Rows are points. Each copy is the shape, with its points in the same order, stretched, turned, moved and blurred by noise. Say if it was mirrored as well.

Shape (8 x 2):
[[-1.7, 5.3],
[-0.3, 0.2],
[4.3, -4.8],
[-4.4, -3.0],
[-4.6, 1.4],
[5.4, 6.3],
[-5.7, -8.4],
[1.1, 3.2]]
Copy 1:
[[1.5, 4.7],
[-0.1, -0.5],
[1.8, -6.7],
[-5.2, -1.4],
[-3.5, 2.1],
[8.7, 2.8],
[-9.5, -6.0],
[2.3, 2.0]]
Copy 1 is: only turned
Copy 2 (8 x 2):
[[-5.3, 4.7],
[-1.7, 0.7],
[1.6, -5.0],
[2.3, 3.5],
[-1.1, 5.6],
[-8.3, -2.0],
[7.3, 2.1],
[-4.6, 1.0]]
Copy 2 is: mirrored

Shape (9 x 4):
[[-1.8, 5.0, -0.5, 2.3],
[2.6, 1.5, 1.0, 1.0],
[-4.4, 2.5, 2.5, -3.8],
[3.3, 2.4, 0.1, -9.2],
[-0.5, -4.5, -4.7, 9.9],
[2.2, -9.5, -2.9, 6.0],
[0.2, -3.8, -5.6, 1.3],
[0.1, 1.3, -3.1, -6.5],
[-1.4, -4.0, -4.6, 4.0]]
Copy 1:
[[-2.1, 5.4, -2.4, 2.7],
[1.8, 2.1, 1.6, 3.7],
[-1.3, 4.1, 0.4, -4.6],
[7.2, -0.7, -0.5, -4.9],
[-6.3, -2.3, 1.1, 11.2],
[-2.9, -6.7, 5.9, 9.5],
[-2.2, -5.0, -1.0, 4.4],
[2.5, -2.2, -2.7, -3.3],
[-4.3, -3.5, 0.0, 5.8]]
Copy 1 is: only turned
Copy 2:
[[-2.1, 5.1, 3.8, 5.0],
[3.2, 3.0, 3.0, 3.1],
[-3.5, -0.4, 3.8, -1.0],
[1.0, 3.0, 5.7, -7.2],
[3.3, 3.3, -8.9, 9.5],
[6.1, -0.4, -10.7, 3.6],
[1.3, 3.8, -6.7, 1.6],
[-1.8, 4.5, 1.5, -5.4],
[0.7, 2.8, -7.3, 3.9]]
Copy 2 is: only turned

Shape:
[[-6.9, 7.2, 5.2, 0.4, -3.0, -3.1, 0.4, 8.3],
[-3.9, -4.2, 4.6, -3.3, 2.4, -2.0, -5.0, 5.4],
[2.4, -1.5, 2.2, 1.2, 1.8, -5.4, 0.5, -3.0],
[-1.2, 8.1, -1.1, 3.0, -1.3, -1.7, 2.2, 8.5],
[12.9, 4.9, -1.0, 3.5, -5.8, 6.2, 2.4, -1.0],
[-2.2, -0.5, 4.3, -3.4, 7.1, -1.0, -4.1, 8.3],
[0.6, -3.1, -2.8, 0.9, -0.1, -4.9, -7.4, -2.2],
[-0.7, -1.6, 4.9, -1.4, 4.4, 4.5, -5.9, 5.5],
[-2.8, -2.4, -2.5, -0.1, 4.5, -2.4, -3.7, -6.6],
[-3.5, -4.3, -3.4, -2.2, 1.8, -7.3, 0.2, 0.5],
[5.3, 4.8, -2.3, -1.7, -5.6, 3.5, 2.5, -1.2],
[-5.3, -5.9, 0.7, 2.5, 2.4, -0.7, -2.4, 2.2]]
Copy 1, 12 rows:
[[-2.6, -5.2, 6.4, -0.3, 12.3, 4.1, 0.4, 4.9],
[-5.5, -3.4, -1.6, 1.0, 5.2, 4.2, -7.0, -1.5],
[8.0, -0.8, -1.5, 1.5, 0.4, 2.7, -0.8, -4.2],
[2.1, -0.4, 3.7, -2.1, 10.5, -3.9, 2.0, 4.7],
[15.2, 4.0, -1.1, -9.3, -4.7, -6.6, 3.7, 10.6],
[-5.5, -7.2, -0.1, -1.1, 5.5, -0.1, -8.6, -2.1],
[1.6, 7.5, -0.9, 2.6, -0.5, 0.8, -5.5, -3.9],
[-5.1, -5.5, 0.3, -1.2, 0.5, -0.5, -7.1, 3.2],
[-0.4, 3.7, 0.3, 3.3, -4.9, 3.2, 0.1, -6.8],
[-0.1, 4.4, -4.3, 2.2, 5.5, 3.8, 0.2, -7.7],
[7.9, 4.5, -0.1, -8.7, -2.0, -0.5, 5.4, 6.2],
[-4.2, 0.6, -3.4, 5.9, 4.1, 2.2, -0.2, -1.2]]
Copy 1 is: mirrored
Copy 2:
[[0.3, 3.5, 2.0, 12.4, -7.2, -4.5, 0.8, -1.2],
[3.9, 2.7, -1.6, -2.7, -5.0, -10.0, 1.9, 2.1],
[-0.7, -1.1, 3.7, -7.8, 0.2, 1.5, 3.8, -0.7],
[0.3, 1.1, -2.3, 9.5, -1.3, 1.9, 2.5, -1.3],
[1.5, -3.6, 3.6, -1.8, 11.0, 7.9, -4.1, 2.3],
[4.6, 2.9, -1.2, 1.5, -3.8, -11.7, 4.8, 3.6],
[3.3, 0.8, -1.8, -8.5, 0.3, 0.9, 1.7, -5.2],
[2.4, 1.7, -1.2, -2.4, 0.1, -11.8, -1.0, 3.9],
[-2.4, 2.9, -2.1, -8.7, 2.2, -1.8, 2.4, -2.8],
[1.7, 1.5, -2.1, -4.9, -5.4, 1.4, 4.7, -1.0],
[0.8, 3.5, 2.4, 0.2, 4.2, 5.2, -5.1, 1.4],
[-1.0, -2.4, -4.4, -4.2, -3.1, -3.9, -0.1, 0.8]]
Copy 2 is: only turned
Copy 3 (12 x 8):
[[-7.6, 10.1, -0.7, -2.6, -3.1, -7.7, 3.5, 0.2],
[-5.3, 2.7, -1.0, 1.3, 4.0, -4.4, 2.3, -8.5],
[1.1, -4.7, 5.2, -2.5, 2.6, -4.1, 4.5, -2.8],
[-6.2, 8.2, 1.1, 2.1, -3.6, -2.7, 4.1, 5.4],
[-1.4, -6.7, 4.4, 1.9, -11.8, 6.0, 2.7, 3.6],
[-4.4, 8.4, 3.2, 3.3, 3.0, -1.9, 1.3, -7.5],
[-1.5, -6.2, 0.5, 4.9, 1.8, -7.7, 1.9, -3.1],
[-6.4, 4.1, 2.6, 2.6, -0.8, 0.3, -1.8, -8.2],
[2.7, -3.8, 4.4, 0.8, 3.6, -6.7, -3.6, -2.7],
[1.4, -1.2, -2.3, 0.7, 7.8, -6.3, 3.1, -1.1],
[1.2, -2.0, -0.1, 0.0, -8.8, 1.4, 0.6, 3.1],
[-5.9, -1.2, 0.1, -0.5, 6.8, -4.3, -0.9, -3.6]]
Copy 3 is: mirrored
